Every row gives one point. Each copy is the shape, with its points in the same order, turned, moved and blurred by noise. Is it also mirrored, or only turned?

Shape, 9 rows:
39  -40  -15
0  -121  9
-3  -5  -5
2  10  10
25  -5  -12
-5  0  -20
12  6  -17
1  19  -19
20  12  14
Copy 1 (9 x 3):
10  -20  46
-19  35  115
-11  6  3
6  13  -12
7  -18  8
-18  -7  -3
-3  -14  -5
-12  -13  -19
24  3  -7
Copy 1 is: only turned
Copy 2 (9 x 3):
23  24  49
98  -16  70
16  -3  1
-13  -5  7
0  31  21
17  14  -10
-1  23  -3
-7  16  -11
-17  -3  18
Copy 2 is: only turned
Copy 3 (9 x 3):
12  38  -22
-2  8  -111
-16  -4  4
-2  -13  18
2  18  9
-25  5  11
-14  16  18
-21  5  29
14  -6  21
Copy 3 is: only turned
Copy 4 (9 x 3):
48  -20  -30
111  -15  37
7  2  -4
-11  -9  -3
11  -22  -26
4  17  -12
-2  -1  -30
-16  14  -25
-10  -25  -8
Copy 4 is: mirrored

Shape (9 x 6):
-63  2  37  8  -2  19
12  50  22  -52  -43  17
21  44  30  34  -39  -20
-49  -2  -1  45  27  39
-41  -39  -10  68  54  92
4  64  -84  -35  -24  -109
30  2  12  -40  -35  -40
1  45  19  5  -86  19
13  47  47  -3  17  32
Copy 1, 9 rows:
-57  59  50  1  -3  -16
-23  46  -18  -14  -17  75
34  81  -2  22  -12  17
-58  52  21  45  2  -54
-93  51  9  81  41  -79
68  -45  -26  -20  -93  11
29  11  -3  -22  17  43
-4  68  17  42  -22  71
-34  91  -29  -10  11  6
Copy 1 is: only turned
Copy 2:
-61  38  -31  -27  46  37
-2  27  0  -96  -18  16
-51  17  8  -27  -31  -22
-53  -2  -56  15  31  53
-52  -62  -72  26  55  78
68  108  24  25  -70  -2
25  36  29  -47  14  -20
-52  14  36  -65  -41  30
-33  4  -60  -68  4  -10
Copy 2 is: mirrored

Shape, 11 rows:
19  -12  17  43  -25  32  -10  17
-18  -22  16  -6  -35  -28  -19  1
0  21  -49  0  17  5  -6  -8
14  15  14  43  -34  1  14  -53
13  20  21  22  6  21  -22  20
17  -86  23  35  5  22  -22  9
-41  -35  1  23  -41  0  5  6
19  21  21  -24  12  1  80  5
0  -5  22  -24  -10  35  8  2
-121  -19  19  33  -15  -20  11  -11
7  3  2  -47  -45  -24  16  -14
Copy 1 (11 x 8):
-54  -6  -34  -27  -5  -19  -27  -7
-1  -21  -1  2  29  -27  -18  18
-26  33  -10  32  -29  -38  33  18
-34  48  5  -4  17  -35  -37  -37
-47  -11  -14  3  -30  -2  -20  0
-41  -40  -20  -72  23  -10  29  -13
-29  8  -18  -15  50  -19  -11  32
42  59  -35  -2  -34  20  -15  1
-9  15  2  -29  -27  -3  -17  28
-45  33  13  24  97  32  0  55
40  15  8  7  0  -43  -28  27
Copy 1 is: mirrored
Copy 2:
12  32  -26  43  12  -20  -61  -3
6  -2  20  41  13  6  -15  39
-34  14  -32  -25  7  -15  -1  7
-4  -24  -31  15  -32  4  -72  21
-3  54  -11  7  12  -6  -54  13
22  3  8  48  53  -71  -61  9
6  -16  16  53  11  -1  -17  -14
66  15  -9  -45  -38  -5  -16  2
38  16  -15  -4  32  9  -31  8
-25  -36  83  30  4  31  -24  -42
34  -13  -15  8  -5  24  10  51
Copy 2 is: only turned
Copy 3:
-57  30  3  34  17  27  -7  -29
-25  31  32  14  7  -47  -25  -26
29  11  -14  -5  12  7  -8  3
-27  11  0  26  -22  -11  47  -45
-24  22  11  16  52  18  0  -29
-27  40  49  83  7  30  -40  -16
-48  4  11  35  -8  -27  -47  -25
-34  -35  44  -10  15  1  40  42
-31  4  45  -3  12  14  -11  -20
-23  -62  6  46  8  -75  -55  -59
-20  25  38  -33  -15  -42  6  9
Copy 3 is: only turned
Copy 4 (11 x 8):
-60  4  9  12  4  5  -12  28
-2  59  5  -18  23  -7  0  24
23  -16  -4  12  29  -13  -9  -20
-38  32  21  48  4  -33  29  -13
-42  -9  12  -4  40  12  10  12
-67  11  -46  -27  5  -40  -23  44
-17  59  -25  18  -1  12  -7  28
-15  -7  -4  -27  -26  26  59  -46
-9  0  -10  -10  5  8  37  31
-7  97  -72  38  49  38  9  0
32  36  23  -23  -13  -11  37  3
Copy 4 is: mirrored

Shape:
-28  -32  -34  22  -29  27  27  -12  -78  -28  60
-46  -10  -13  -1  -40  -36  50  -48  -6  -28  22
-46  49  88  -28  -6  83  -59  -37  73  -48  19
11  52  14  -42  -52  90  -32  -76  23  -19  64
0  -10  -3  -40  1  -3  6  -8  38  28  -3
-7  51  22  -42  -78  80  -41  -19  59  -49  42
48  90  50  -69  42  23  -33  -21  56  -41  -15
-2  36  33  -45  -22  58  -36  -51  37  -74  -24
-60  16  -22  2  -34  1  -10  -79  -35  -45  34
-47  -30  6  -14  -44  -8  -27  -35  -61  5  48
-14  -17  -53  47  37  -12  -6  -29  -9  19  -7
-2  -9  -53  64  32  -38  44  -17  31  38  -15
64  -10  15  57  22  -41  26  -48  24  63  -74
4  -47  -27  -12  36  28  46  -73  17  37  -2
52  -52  0  32  33  -35  9  -47  43  -9  29
47  -40  2  38  37  5  62  -13  18  17  -51
56  19  45  29  64  -1  77  -34  34  55  2
Copy 1, 17 rows:
30  -45  31  17  76  -23  39  -37  -81  -10  17
-13  -34  -33  26  70  -62  -12  -10  -28  29  19
5  90  -60  32  55  -21  9  -103  50  -67  -67
-30  93  -57  20  81  -19  22  -98  -61  -47  2
-6  42  -8  11  8  3  -30  -12  -2  4  25
-3  110  -54  0  108  -18  16  -56  -15  -58  -19
-39  83  -86  -49  -28  8  18  -50  14  -44  -50
-35  45  -79  9  64  13  12  -53  7  -62  -49
-43  -30  -16  41  80  -72  9  -44  -51  -35  -12
5  1  29  66  54  -40  -3  -22  -72  -2  -28
-9  -41  16  29  -19  -26  -3  -15  -22  -47  51
4  -39  -11  22  -34  -37  -8  9  7  -17  106
-2  -16  -74  72  -81  20  5  30  -4  -13  66
-25  -22  -13  41  -2  27  -31  -70  -22  14  70
48  -24  -63  12  -29  -9  -57  -27  -42  -22  44
28  -40  -47  27  -34  43  14  -6  8  -5  66
25  8  -67  16  -82  4  34  -51  1  35  67
Copy 1 is: mirrored
Copy 2, 17 rows:
-44  -6  -53  -44  -60  13  -41  -12  -36  -27  32
-9  -64  -40  -22  -23  3  40  -3  -19  -42  49
12  25  22  30  57  56  -16  -19  103  -112  83
-13  7  -19  31  -59  9  -45  -21  110  -76  119
28  -11  -25  6  -9  -20  32  7  64  -23  13
-17  -16  10  45  -26  37  -45  31  92  -92  96
54  22  -34  73  85  -20  -5  16  100  -31  90
-4  -16  -5  5  54  28  -16  12  95  -57  103
-67  -46  -48  -10  -2  18  -4  -43  9  -46  82
-81  -4  3  -15  -30  -17  12  -25  2  -27  29
4  -46  -58  5  -14  4  1  -48  17  19  -21
59  -63  -65  14  -21  16  35  -36  7  22  -35
89  -23  0  5  -11  16  64  -48  27  78  10
43  -20  -59  -58  -32  -24  31  -47  60  -14  22
70  -56  7  -8  -3  -40  -16  -58  6  -3  14
95  -17  -28  -42  -5  25  19  -20  15  41  2
121  29  -37  1  -21  -7  41  -49  25  13  21
Copy 2 is: mirrored
Copy 3:
36  72  -5  -8  -52  8  -29  -42  -65  5  56
-7  68  3  -34  -18  -11  -52  -43  26  -15  41
-13  -116  14  63  41  -7  -95  -33  -6  -51  40
52  -44  20  59  21  78  -63  -38  16  -38  65
-11  -28  9  -55  7  21  8  -6  22  -20  34
15  -71  31  43  29  50  -49  -74  -1  -76  92
5  -72  50  55  68  -22  -1  32  49  -63  12
43  -57  23  38  49  -22  -43  -54  23  -50  43
36  34  -6  16  -49  -10  -68  -57  29  -10  68
40  24  19  -42  -65  3  -74  -16  -17  -14  63
6  22  2  -16  -65  -5  9  -27  9  37  -17
-51  35  0  -40  -36  4  40  -37  26  31  -39
-4  9  53  -67  5  12  15  -24  48  9  -118
21  9  -35  -43  24  31  -7  -5  25  52  -5
-18  17  84  -27  17  9  -10  -24  17  62  -6
-7  21  17  -58  43  1  28  -31  -7  18  -72
-40  28  17  -14  42  38  -8  34  15  6  -80
Copy 3 is: only turned
Copy 4, 17 rows:
-64  -4  30  -17  -33  26  -22  24  -39  -57  12
-25  -17  -15  -27  -26  -38  -11  15  0  -29  -47
37  -25  47  0  60  31  119  -77  -15  -43  -87
58  4  26  -13  -10  79  53  -29  -46  -84  -93
48  -39  -17  26  -12  8  21  -15  26  -14  -2
23  -19  26  6  -26  76  91  -44  -24  -36  -110
88  31  44  65  34  29  50  -60  71  -41  -82
33  -15  56  10  10  32  34  -88  3  -28  -99
-33  -11  10  -60  11  19  -21  1  -8  -53  -64
-15  -44  43  -52  -3  30  -4  43  -10  -32  -6
-6  12  -37  2  32  19  -45  -16  4  -3  29
6  30  -83  18  12  -22  -28  -9  11  15  35
90  54  -24  13  8  -44  -38  -29  2  56  37
49  -27  -35  15  -1  -18  -41  -36  -29  -60  25
39  7  -16  68  35  -31  -34  16  -39  4  -16
39  26  -12  52  -16  -48  -26  -48  -13  9  47
87  64  -29  51  10  -62  22  -14  -2  -36  35
Copy 4 is: mirrored

Shape (17 x 12):
10  36  -29  7  8  34  49  0  -39  -27  -33  -54
-10  10  55  2  11  78  6  36  65  -27  58  -26
46  49  4  -12  -14  23  34  1  -45  60  -5  -3
-83  -74  -28  -8  5  -34  -66  -52  21  114  10  33
-15  -16  -102  11  47  -67  -54  42  -41  99  1  3
32  36  -19  0  75  -30  -19  49  -50  -7  -46  -57
14  -6  -32  21  -2  -24  30  58  -70  -41  40  0
11  5  22  -40  -3  55  8  37  79  -25  14  17
20  21  31  38  -21  73  -28  -3  38  -11  21  28
-50  22  -15  -3  36  -16  -8  -26  29  23  62  74
10  30  16  36  1  36  57  -2  103  -15  30  11
37  24  46  24  37  9  72  10  -110  29  -43  6
-35  -25  5  14  -18  3  -60  -91  57  41  39  84
2  -26  -77  36  82  13  -24  53  -25  55  -9  -28
-32  22  51  42  -34  13  -11  32  83  -8  27  8
67  -28  -32  9  44  -52  29  0  -34  18  10  -10
-36  -25  -12  9  -1  12  -20  8  26  37  -31  70
Copy 1:
-38  64  -37  12  26  28  -15  32  -14  31  14  32
-17  17  -27  -49  -65  -7  -46  -36  -12  -45  84  -33
-39  37  -9  17  1  -48  52  19  -30  0  -19  15
49  -77  69  42  54  -41  -17  65  40  -107  0  -38
1  5  87  101  71  -4  -33  10  -41  -54  -55  -2
-23  80  55  52  -1  26  -53  -1  -18  45  -20  41
-12  86  -16  61  6  69  12  -34  -14  -40  1  -1
3  13  -20  -69  -16  -18  -32  -77  20  -18  44  3
-5  -25  -49  -22  -75  5  -16  -15  4  -45  32  16
73  -11  -41  45  9  -41  -40  -20  20  -66  -26  -62
13  -15  -79  0  -25  -44  -36  -49  10  -10  86  -9
-59  104  -20  69  -29  -44  35  51  37  11  -31  26
80  -101  -17  12  -18  -17  -7  14  50  -77  -17  -47
-75  23  44  84  35  -4  -78  -5  -31  -36  -14  4
59  -2  -24  -15  -55  -13  -43  -29  -8  -65  77  12
-25  39  22  97  27  19  21  -28  28  28  0  -14
16  -18  2  7  20  -33  -40  -3  48  -74  -13  37
Copy 1 is: only turned
Copy 2, 17 rows:
-14  3  34  -25  -26  -11  -4  13  -64  7  -26  -9
88  -11  64  53  10  -19  -51  17  17  49  27  35
7  23  11  -29  26  26  21  23  1  2  -77  35
3  -121  -100  -21  64  43  36  12  23  10  39  113
-47  -89  -83  4  3  114  -20  29  -30  -46  -28  72
-54  -59  33  17  -63  36  -32  35  -32  -12  -75  12
-18  1  -42  33  -12  18  -60  -46  -34  8  -55  8
44  -3  44  67  14  -23  -16  22  25  -18  37  57
91  -23  27  -15  -1  -15  -39  22  58  -1  26  10
99  -81  -61  39  16  -3  20  11  -18  -35  -2  66
91  4  39  46  55  -14  -9  28  -14  -11  36  -30
-22  11  -21  -17  -22  -9  24  40  -12  56  -113  -14
85  -110  -64  -23  82  -31  21  -30  43  -29  33  60
-27  -63  -51  6  -32  73  -73  87  -33  -19  -9  44
84  -40  22  50  11  17  -8  -16  49  13  54  8
-45  -56  -29  15  45  8  -51  20  -34  -17  -81  23
17  -46  -67  6  17  11  18  18  50  -24  38  38
Copy 2 is: only turned

Shape, 15 rows:
-13  -10  35  -13  34  32  -11  -14  -29  -1  13  19
-31  -42  33  -8  -15  -1  -29  79  21  -65  -82  23
-1  -51  -9  7  28  -11  -4  37  -9  4  24  13
15  -9  26  -30  -10  -13  -37  5  24  -6  14  7
-10  9  17  -17  2  -2  29  -35  3  -7  11  31
-2  -25  33  -2  25  -8  -34  -7  4  -32  26  -17
-9  -38  9  -3  -9  -7  -11  74  -73  15  6  -12
11  -15  14  -8  0  49  57  7  -5  7  -30  -5
-121  -12  25  -6  -71  110  -5  -26  2  6  24  0
-11  -23  -95  1  -19  1  -27  -35  13  3  -71  7
6  -7  -105  -41  14  37  -34  -30  17  -30  5  -21
-30  -30  9  -2  24  10  17  -28  -6  -83  -23  -18
-21  -13  -60  -74  14  38  2  80  -14  6  17  -33
-31  -19  24  -25  41  -7  30  -31  18  6  -115  -42
-10  -70  25  -60  39  7  0  -32  -42  9  18  -32
Copy 1:
-12  -5  32  13  2  -8  -42  -27  50  4  22  -20
-10  -55  -12  51  -34  -49  13  72  15  77  -1  -10
-17  -38  -13  -12  -8  -7  -49  14  35  -9  -13  19
28  3  -28  0  7  -25  -16  16  35  -2  36  -6
-10  -10  -1  3  37  14  1  -26  25  -1  11  -34
36  -22  10  21  19  -26  -53  15  24  -14  29  -3
-36  -11  49  -15  -25  -39  -27  48  52  -14  -12  35
-41  27  15  27  -26  27  -17  3  5  11  -17  -30
54  -13  80  54  -53  69  32  -4  94  -25  12  -83
44  -27  -24  -66  -57  -17  11  -35  -17  36  -54  -32
83  12  -7  -43  -17  10  -41  -41  24  32  -67  -6
25  -32  37  27  29  0  -41  3  -28  36  -26  -44
30  42  28  -11  -39  28  -21  13  54  32  -47  68
-9  -4  33  22  -46  8  15  -30  -89  67  38  -11
0  9  61  -41  9  37  -74  10  7  17  44  9
Copy 1 is: mirrored
Copy 2 (15 x 12):
19  -41  5  26  45  -35  -35  -20  -28  -15  24  6
-30  26  13  41  15  -27  27  41  76  -5  69  43
3  -3  -13  22  0  -10  -36  17  -5  -11  -24  26
-8  12  -23  -13  19  -9  -7  -18  -29  10  42  22
10  -36  10  27  31  0  8  -25  -40  29  21  -16
21  -24  -24  -3  19  2  -46  -9  -5  5  41  29
8  -25  -29  -6  15  -67  1  23  28  -34  -37  27
1  -26  54  13  -2  -32  4  -22  8  -11  5  -44
72  -35  116  -11  64  -58  28  -67  -4  29  16  78
34  68  2  49  47  39  35  -56  34  -6  -21  -15
53  58  21  -17  77  64  -15  -27  -5  -31  -15  -19
52  -41  22  29  30  33  -15  3  39  3  55  -9
25  45  36  -52  56  -38  -16  52  11  -17  -42  -15
41  23  10  60  13  -39  -17  -33  61  42  59  -79
93  -13  -15  6  4  -45  -42  2  -28  -15  21  -18
Copy 2 is: only turned
Copy 3:
-32  9  -23  -11  -38  -18  -21  8  -8  14  -14  25
-43  -42  60  16  -59  51  -6  2  71  78  -12  -15
-2  -4  -17  -17  -25  50  -36  12  31  -27  29  10
-19  -36  -12  -72  -10  6  -3  -16  28  19  3  12
-18  -20  13  -15  -21  -25  8  -29  -27  1  4  14
-48  -15  -6  -58  -19  -6  -39  36  14  -4  9  27
-8  5  -33  -10  -64  62  -6  45  6  -11  -6  -31
17  -12  21  2  -6  35  -20  -29  -52  32  -15  4
-7  29  -26  -16  -26  -51  -13  -3  -50  108  83  -60
77  -56  27  38  46  -8  14  -2  47  19  6  2
13  -67  -37  22  81  -24  -6  13  30  22  19  8
-46  -69  39  20  -15  -25  -39  26  -14  19  15  18
-20  -27  -86  21  19  82  10  1  6  32  27  2
33  -32  69  24  -27  29  -2  36  -25  65  -36  78
1  -34  -58  -37  -46  6  -48  36  -37  9  4  52
Copy 3 is: only turned
Copy 4:
-23  -11  -36  -14  14  -19  -23  -34  -24  9  -18  -69
-24  -13  -34  -49  -81  10  -58  58  -44  65  36  -27
41  10  -23  -6  -17  -12  -19  12  10  26  -5  -73
-1  -40  -59  -7  -9  18  1  -2  10  41  -19  -30
-24  -5  -32  -30  -13  0  -12  -17  19  -19  -54  -37
3  -47  -29  8  2  2  1  14  -28  20  -25  -58
17  18  -50  39  -5  -39  -53  18  14  31  46  -46
-60  21  -8  -44  7  -26  -21  20  34  8  -6  -68
-63  -21  41  -19  6  -81  -97  -54  -13  67  -73  11
4  57  17  -53  -23  -9  59  7  -13  37  -6  31
26  -6  -12  -69  21  -71  75  5  -11  37  -31  -4
-29  -15  -5  -26  -26  -31  -3  54  -52  -9  -42  -51
37  8  -64  -58  43  -82  -29  36  28  59  11  -27
-69  62  -12  -53  30  46  -8  69  -47  5  -25  -25
-18  26  -66  27  35  -32  -1  15  -26  34  -58  -80
Copy 4 is: only turned
